Every row gives one point. Examples show where two turns around zero, p and q, send a point. Where does a point land after both, in the order given? Backwards means that the second turn is done in reverse. Each puzzle has new turns, and all numbers are rounded.

Turn p:
[-0.03 -0.63  0.25] => [-0.23 -0.63  0.09]
[ 0.02 -0.10 -0.55] => [ 0.50 -0.10 -0.23]
[-0.17  0.67  0.12] => [-0.19  0.67 -0.10]
[0.18 0.06 0.18] => [-0.08  0.06  0.24]
Turn q:
[-0.72 -0.24 -0.08] => [-0.74  0.13 -0.15]
[-0.19 -0.18  0.29] => [-0.28 -0.23  0.14]
[ 0.52  0.05 -0.20] => [ 0.53 -0.03 -0.17]
[ 0.39  0.37 -0.02] => [0.49 0.14 0.17]
Where do these land?
q, then p backwards: [-0.14 -0.49 -0.14] => [-0.48 -0.22  0.06]
p, then q backwards: [ 0.60  0.04 -0.55] => [0.67 0.46 0.08]
p, then q: [0.05 0.38 0.45] => [-0.27  0.27  0.46]
q, then p backwards: [-0.29 -0.11 -0.42] => [-0.44  0.27  0.04]
q, then p: [0.13 0.09 0.16] => [-0.09 -0.07  0.19]
p, then q backwards: [-0.36  0.08  0.49] => [-0.58 -0.20 -0.03]

Turn p:
[ 0.20  0.17 -0.39 -0.19] => [ 0.03 -0.40 -0.29  0.13]
[-0.01 -0.08 -0.46  0.12] => [-0.10 -0.09 -0.19  0.42]
[ 0.05  0.06 -0.46  0.31] => [ 0.06  0.03 -0.33  0.45]
[-0.05 -0.49  1.09 -0.23] => [ 0.03  0.27  1.00 -0.64]
[0.16 0.10 0.25 0.19] => [ 0.30  0.17  0.04 -0.11]
[-0.36  0.25 -0.03 -0.21] => [-0.33  0.01 -0.25 -0.26]
Turn q:
[-0.14 -0.14  0.16  0.23] => [ 0.27 -0.10 -0.04  0.18]
[-0.24 -0.33 -0.12  0.26] => [ 0.17 -0.42 -0.14  0.14]
[ 0.50  0.29  0.30 -0.09] => [ 0.10  0.59  0.05 -0.28]
[-0.07 -0.46 -0.71  0.02] => [-0.25 -0.71 -0.28 -0.27]
[ 0.16  0.18  0.03 -0.77] => [-0.44  0.24  0.55 -0.31]
[-0.20  0.46  0.35  0.35] => [ 0.14  0.42 -0.14  0.53]
Where do these land?
p, then q: [-0.29  0.21 -0.34  0.16] => [-0.30 -0.19 -0.33  0.18]
p, then q: [ 0.10 -0.31  0.75  0.04] => [ 0.17  0.62  0.51 -0.04]
p, then q: [-0.22  0.03 -0.39 -0.35] => [-0.03 -0.53  0.00  0.22]
q, then p: [ 0.44 -0.44  0.46  0.25] => [ 0.51 -0.61  0.12 -0.10]
q, then p: [ 0.31  0.54 -0.08  0.11] => [-0.15 -0.05 -0.61 -0.09]
q, then p backwards: [-0.33 -0.03 -0.41 -0.22] => [-0.17 -0.20 -0.30 -0.41]

Turn p:
[-0.42  0.03  0.49  0.53  0.00 -0.53  0.46  0.76] => [ 0.76 -0.59 -0.37 -0.22 -0.35 -0.50  0.14  0.51]
[-0.18 -0.19 -0.10 -0.49 -0.24  0.44  0.02 -0.19] => [-0.18  0.13  0.33 -0.24 -0.04  0.39  0.31 -0.37]
[-0.34  0.01 -0.41 -0.34 -0.02 -0.02 -0.25 -0.53] => [-0.40  0.16  0.21 -0.15  0.60  0.25  0.27  0.00]
[-0.22  0.07 -0.16 -0.37  0.85  0.07 -0.20  0.28] => [-0.06 -0.35  0.06  0.57  0.08  0.63  0.18  0.41]
[ 0.29  0.24 -0.39 -0.13 -0.60  0.22  0.26 -0.15] => [-0.24  0.32 -0.41 -0.38  0.00  0.10 -0.05 -0.57]
[ 0.40 -0.08  0.09 -0.28 -0.17  0.57 -0.01 -0.45] => [-0.24  0.58  0.30  0.09 -0.21  0.18 -0.02 -0.50]
[ 0.59 -0.12  0.12  0.27  0.15  0.19 -0.41  0.12] => [-0.17  0.03  0.17  0.36 -0.29 -0.10 -0.64 -0.04]
[-0.26 -0.24  0.01  0.68  0.67 -0.38  0.15  0.29] => [ 0.06 -0.62 -0.14  0.48 -0.04 -0.56  0.17  0.54]
[ 0.13  0.33  0.19  0.15  0.08 -0.18 -0.01 -0.34] => [ 0.07  0.44 -0.12  0.11  0.14 -0.19 -0.08  0.23]
[ 0.33 -0.23  0.34  0.22 -0.26 -0.63  0.26  0.39] => [ 0.71 -0.28 -0.18 -0.04 -0.01 -0.50 -0.35 -0.19]
[-0.31  0.18 -0.17 -0.24 -0.47  0.25 -0.28 -0.19] => [-0.30  0.21  0.15 -0.59  0.12  0.30  0.04 -0.02]
Turn q:
[ 0.25  0.04  0.59 -0.62  0.21  0.26  0.30 -0.18] => [ 0.09 -0.78  0.27 -0.31  0.19 -0.28  0.19 -0.30]
[ 0.18  0.03  0.36  0.32 -0.13  0.17  0.03  0.31] => [ 0.23  0.11 -0.04 -0.43  0.11  0.17  0.28  0.18]
[-0.25  0.32 -0.35  0.39  0.45 -0.11 -0.30  0.07] => [-0.13  0.59 -0.15  0.48  0.17 -0.15  0.27  0.00]
[-0.33  0.03  0.39 -0.19  0.23  0.08  0.01 -0.07] => [-0.30 -0.17 -0.07 -0.19  0.04 -0.21  0.26 -0.30]
[ 0.19  0.23  0.03 -0.07 -0.27  0.29 -0.15  0.42] => [ 0.27  0.06 -0.18 -0.33  0.30 -0.17 -0.13  0.32]
[-0.35  0.19 -0.37  0.07  0.26  0.12  0.70 -0.17] => [ 0.03 -0.37 -0.51  0.61 -0.18  0.08  0.29 -0.07]
[-0.23 -0.53 -0.16  0.06  0.48  0.17 -0.25 -0.16] => [-0.20  0.23 -0.02  0.20  0.21  0.25 -0.10 -0.68]
[ 0.24 -0.74 -0.38 -0.45 -0.48 -1.00 -0.01 -0.08] => [-0.56 -0.21  0.66  0.18 -0.36  0.53 -0.90  0.38]
[ 0.36  0.07  0.02  0.26  0.40  0.18 -0.09  0.03] => [ 0.33  0.18  0.20  0.12  0.33  0.06  0.29 -0.12]
[-0.05  0.37 -0.13  0.24 -1.16 -0.16 -0.23 -0.16] => [ 0.26  0.36 -0.16 -0.34 -0.82 -0.28 -0.43  0.63]
Where do these land?
p, then q backwards: [-0.14 -0.55 -0.93 -0.34  0.23 -0.42 -0.05 -0.01] => [ 0.01 -0.30  0.10 -0.62  0.86  0.17  0.42  0.32]
p, then q: [ 0.15  0.57  0.04  0.27  0.27  0.32  0.26 -0.48] => [ 0.04  0.18 -0.51  0.33 -0.18 -0.25  0.23  0.58]
p, then q backwards: [-0.20  0.35  0.08  0.60  0.29 -0.46 -0.69 -0.13] => [ 0.20  0.46 -0.34 -0.44 -0.35 -0.42 -0.21  0.65]
p, then q backwards: [ 0.21 -0.01 -0.39 -0.49  0.29 -0.09  0.18  0.53] => [-0.04 -0.44 -0.30  0.00  0.20  0.30  0.65  0.00]
p, then q: [ 0.21  0.13  0.67  0.43  0.25 -0.15  0.18 -0.14] => [ 0.09  0.29  0.30 -0.03 -0.05  0.05  0.14  0.79]
p, then q: [-0.47 -0.11  0.38  0.01 -0.48 -0.18  0.04  0.38] => [-0.02 -0.54  0.41 -0.25  0.25  0.06 -0.42  0.13]
p, then q: [-0.07 -0.38  0.12 -0.01 -0.42  0.54  0.08  0.22] => [-0.03 -0.37  0.07 -0.40 -0.50 -0.15 -0.31 -0.12]
q, then p: [ 0.28  0.10 -0.16  0.09 -0.54  0.21 -0.13 -0.43] => [ 0.11  0.24  0.01 -0.18  0.10  0.01 -0.70 -0.25]
q, then p: [ 0.02 -0.10  0.19 -0.56  0.10  0.23  0.12  0.05] => [ 0.02 -0.19  0.46  0.28  0.30 -0.05  0.13 -0.09]
